Each wall is flat, endless, passes through zero and stands at right angles to its row. A trip goes straight from one point to another. List the walls that it crosses, first one first.
(in the rows, 128 means zero)

Walls:
(1): [151 106  60]
(2): [ 49 128 163]
(3): [121 122 115]
(4): [191 103  53]
(5): [150 190 166]
Trips:
[135 151 156] to [ 97  71 165] => 5, 3
[129 170 147] to [149 112 161] => 2
[154 100 149] to [132 150 144] => 5, 4, 2
[137 155 173] to [178 155 153] => 2, 4
[127 163 138] to [151 160 106] => 2, 4, 1
[103 133 115] to [ 75 138 162] => 1, 5, 3
[131 114 174] to [135 121 101] => 5, 2, 4, 1, 3

Walls:
(1): [144 130 134 119 180 121  74 138]
(2): [150 179 134  49 101  80 142 169]
(3): [ 96  91 170 109 101 149 121 113]
(4): [ 75 161 121 111 127  48 120  80]
(5): [170  86 158 141  99  90 104 149]
Trips:
[135 169 119 115 143 155 154 122] to [ 87 167  79 150 142 158 128 200] => 1
[124 134  78 103 179 137  84  74] to [152 174 116  86 144 131  90  65] => 2
[162 209 174 131 142 169 216 123] to [189 117  89 150 136 151 152 136] => 2, 5
[ 94  99 131 241 187  65 137 101] to [100 127 114  84  59 120 143 152] => 1, 3, 2

Walls:
(1): [125 175 116 216 112 168 159 109 135 133 131 133]
(2): [142  82 163 169 122 171 135 108 135 125  80 164]
(3): [134  96 164  95  91 203 185 112 173  92 112 163]
(4): [182 119 126 158 184 118 111 122 138 108 142 100]
(5): [163 135 131 163 124 156 130 130 120 105  96 149]
(6): [ 87 131 126 105 154 179 116 136 123 168 132 168]
Trips:
[151  88 182 131  77 106  82  43 136  45 130 118] to [137 120 167  78 232 108 116 108 113 129 157 142] => 5, 3, 2, 6
[158 144 127  94 231 150 130 132  38 130 106  83] to [ 86 119 187  81 191 101  80 110 124 166 161 162] => 5, 4
[ 92 105 149 172  97  92 118  83 106  48 112 106] to [118 161  87 129 138 121 100 132 155  91  99 109] => 2
[175 130 141 191 131 122  62 105 158 146 178 192] to [156 101 160  97 125  84 155 152 111  98 154 129] => 6, 1, 2, 5, 3
[114  84  84  26 178 110 145 102  79 115 130 153] to [101 118 127 114 143 201 109 133 145 138 179 110] => 1

Walls:
(1): [163 141 134 122 125 171 208 142 164 138 145 157 104 123 127 122 158 126
 104 178 158 165 179 156]
(2): [121  56 148 148 167  63 239 123 130 177 165 123 102 121 106 178 121  90
 147 129 159 153 153 111]
(3): [156 148 167 166 171 107 138 160 135 110 169 138  80 120 100 142 122 100
 127 126 140 149 176 111]
Trips:
[ 87 119  36 114 201 127 157  88 137 113 117 169 168 147 143 131 200  63
  76 106 105 132 120 165] to [ 67  71 160 149 150 176 117 167 133 141  77 115 166 109 137  88 160 108
 233 126 126  99 131 192] => 1, 2
[171 136 143  58 100 176 172 203 129 171 106 174 126 112 169  69 132  85
 170  90  53 128 110 131] to [175 162 158 112 112 104  81 115 137 118  93 118 117 162 169 129 184 168
 100  84  53 165  89 225] => 1
[118 118 164 143 145 127 166  98 173 125 119 125  80 107 143 155 137 177
 156  60 135 164 157 160] to [216  37 128 151 155 103 130  82 130 118 194  96  80 117  80 155  77 196
 228  88 144 147  75 177] => 1
[112 197 132 122 106 109 103 139  88 193 100 116  93  92 110 146  88 108
 142 125 104 154 123 160] to [173 162  66  49  93 124 169  93 175  94 170  48 167 135 216 167  92  81
 109 176 138  90  92 137] => 3, 1
[133 113 145 133 139  95 126 139 131  47  54 118 123 141 152 114 126 141
  59  63 150 242  85 112] to [185  93 151 137 136 124  92 159 120 142 100 201 137 193 134 108 132 111
 141 119 148 154 128 105] => 1
[105 155 139 155  64 169 157 109 162 156 216 140 187 145 117 172 118 129
 119 158 133 147  71  59] to [163 107 166 135 198  79 127 143 131 133 134 108 115  69 162 128 130 170
 109 137 123 160 148 136] => 3
[108 193 126 167 148  96 140 144 105  99 108 119 143 141  94 153 129 131
  84 192 145 118  98 172] to [159  96  96 186 120 127 144 114 128 121 143 132  95 118 105 158  91  81
 150 124  68  76 143 135] => 2, 1
[105 137 169 134  86 150 200  97 196 208 185 120 113 116 207 114 137  83
 181 117 169  86 116 125] to [ 72 207  80  74 109  59 137 135 144 157 108 101  62 142  92  55  58 110
  90  67 116 132 119 120] => 1, 2
[180 150  94  80 114 172 139 141 143 109 121 136 166 121 176 123 212 228
 230 109 191  76 161 203] to [167 114 102 198 155 127 178 222  79 109 157  86 125 136 190 100 150 136
 182  42 130 168 122 128] => 3, 2, 1
